Each row of a before or after table is a point. The points were changed in one or more steps. Then noise was added and the rows were shuffled. The steps act on columns, c1 being the first. Write out the steps. A step turns or swaps two columns, mirrors them in a line or flattens them onto one, adds a multiple of one to another, or multiplies or shifts one. Angles are multiples of 10 degrees, from the lower column toward the higher: turns from -170 to 170, lines from 10 to 170 but not 90. Use the fewest steps. Two steps may share a column if one is a turn and the other turns, adds or multiplies; they go together, in the order done. Otherwise the lowest column goes first.

Before (13 x 3):
[[-1.3 -3.3  4.0]
 [ 4.8 -1.5  0.5]
 [-1.6 -1.3 -1.0]
 [-7.0  3.7  3.6]
 [ 4.9  2.8 -4.5]
 [ 3.9 -1.9 -4.6]
 [-5.6  5.5 -3.9]
 [ 4.5  0.7  2.8]
 [-0.3  1.9  0.0]
 [-0.2  6.1 -3.1]
 [-3.5 -4.1 -0.8]
 [-5.6  4.1 -2.8]
 [-4.5  6.8 -2.2]]
After (13 x 3):
[[-3.3  5.7 -0.5]
 [ 4.3 -3.8 -0.6]
 [-2.2  6.8 -4.6]
 [-3.8  2.8  4.9]
 [ 2.8  1.2  4.2]
 [-4.5 -1.8  4.1]
 [ 3.6  3.4 -7.2]
 [-3.0  4.3 -5.8]
 [-0.2  1.9 -0.2]
 [-1.4 -1.4 -1.9]
 [-3.9  5.4 -5.9]
 [-0.4 -4.0 -3.5]
 [ 0.1 -1.3  5.0]]
Steps: swap c1 and c3

Before:
[[-2.0  2.1 -4.4  3.0 -3.4  2.6  2.0 -0.3]
 [-3.8 -1.4  0.7 -1.2  1.4 -2.3  0.0  5.4]
 [-0.7  4.8 -5.6 -1.8 -2.4  0.9  3.6 -1.0]
 [-1.7 -2.3  5.1  1.6 -2.5  0.4 -1.7  3.4]
 [-1.5  7.9 -3.5  0.9 -3.6  5.3  2.6  2.9]
 [-4.4  7.5 -5.0 -2.1 -1.5  4.6  6.1 -4.5]
 [-1.7  3.2 -3.0 -2.1  0.7  0.6  3.0 -5.0]
 [-2.7  6.2 -4.9  3.8  0.8  6.0  6.0 -0.3]
 [-0.2 -0.2  3.2  3.9 -0.8 -5.4 -1.1  5.1]
 [-5.8  5.7 -6.5  1.5 -1.3  4.2 -0.7 -2.6]
 [ 0.9  5.0  2.4  0.6  1.7 -1.3 -0.7  2.2]
 [ 3.3  0.4 -0.9 -2.2  3.0  0.3 -0.5  1.4]]
After, 12 rows:
[[ 1.8  3.8  5.8  3.8 -4.4  1.9  4.6  0.0]
 [-2.6 -3.8  4.6  6.0  4.1 -1.5 -2.3  0.7]
 [ 0.9  2.7  8.0  9.5  2.0  6.1 11.8  2.7]
 [ 0.2  3.9  4.0  8.9 -6.0  2.6  4.4  0.8]
 [-1.6 -3.8 -3.7  7.6 -5.0  0.2 -2.0  3.0]
 [-2.6  0.2 -1.6  4.8  3.0 -1.7 -1.8  6.7]
 [ 5.6  1.2  8.6  3.1 -2.1  5.0 10.1  1.2]
 [ 4.8  1.9  4.1  3.9  1.3  0.2  4.0 -0.9]
 [-4.8 -3.1 -1.4 10.1 -1.5 -6.1 -7.0  2.3]
 [-2.3  0.4  9.1  7.2 -7.5  5.1  8.2  2.7]
 [ 5.1  3.8  7.2  7.1 -2.0  4.3  4.0  2.7]
 [-2.7  0.3  1.2  3.8  5.9 -0.2  0.2 -2.1]]
Steps: mirror c1 and c8 in the line at 120 degrees; turn c2 and c3 by 110 degrees; shift c4 by 6.0; multiply c5 by 2; add 1 times c6 to c7

Before (8 x 14):
[[  2.3  -2.9  -4.2  -8.1  -0.5   2.9  -2.3   3.6 -11.8  -4.3   2.9   5.6
    1.5  -2.3]
 [ -0.5  -5.4   7.1   4.6   6.1   3.9  -2.1   3.2  -4.6  -0.7   3.1 -12.2
   -7.6  -6.7]
 [  3.3   0.8  -3.8  -5.3  -1.3  -4.1   0.9  -2.1  -4.7  -3.4  -3.0  -3.2
    2.1   1.9]
 [  1.8  -4.4   1.3   3.5   0.1  -3.8  -1.1  -2.9  -3.9  -4.5  -1.3  -2.5
   -0.5   2.7]
 [  4.5  -5.0   6.2   2.3   4.2   7.0   0.7  -0.3   0.1   1.9  -6.6   1.1
   -2.5  -1.5]
 [  1.5   1.5   0.2  -1.9   1.5   7.1  -6.0   0.8  -2.9  -6.9   0.3  -7.6
   -0.8   4.3]
 [  2.4  -2.6  -0.8   3.0  -3.8  -7.9   3.3   0.6   3.6  -4.4   0.1  -2.7
    0.0   1.3]
 [ -1.6  -0.2  -0.9  -2.8  -1.5  -0.1  -3.0  -0.8  -2.2  -1.5  -6.7  -0.9
    4.3  -0.6]]
After, 8 rows:
[[  2.8  -2.9  -1.5   3.0  -1.7  -0.1   3.0  -1.3  -3.7   3.1  -1.5  -2.8
    2.9   0.9]
 [ -1.2  -0.3  -1.6  -3.2  -0.6  -0.2  -3.0  -0.4   4.5   2.1  -5.9  -1.6
   -0.4  -1.1]
 [  1.6  -3.0  -4.3  -7.9   0.0   1.1  -1.7   3.9  10.2   3.3   6.9   5.5
    3.3  -3.0]
 [  1.6  -4.5   1.3   3.9   0.2  -0.2  -1.4  -3.3   4.2   2.0  -0.1  -2.2
    3.3   2.5]
 [  3.0   0.9  -3.6  -5.6  -0.3  -0.2   0.9  -3.1   5.4   2.7  -1.1  -3.2
    3.0   1.5]
 [  4.8  -4.2   5.7   2.2   1.8   0.1   0.4   1.5   1.7  -2.0  -5.5   1.0
   -0.7  -1.3]
 [ -1.1  -5.1   6.9   4.9   2.4   0.8  -2.2   4.0   3.5  -1.8   4.4 -11.7
    2.4  -7.1]
 [  1.2   1.2  -0.2  -2.2   0.2   0.4  -5.8   2.3   2.1   4.3   1.3  -7.0
    5.5   4.7]]
Steps: multiply c5 by 0.4; flatten c6 and c8 onto the line at 80 degrees; mirror c9 and c11 in the line at 100 degrees; multiply c13 by 0.4; turn c10 and c13 by -130 degrees
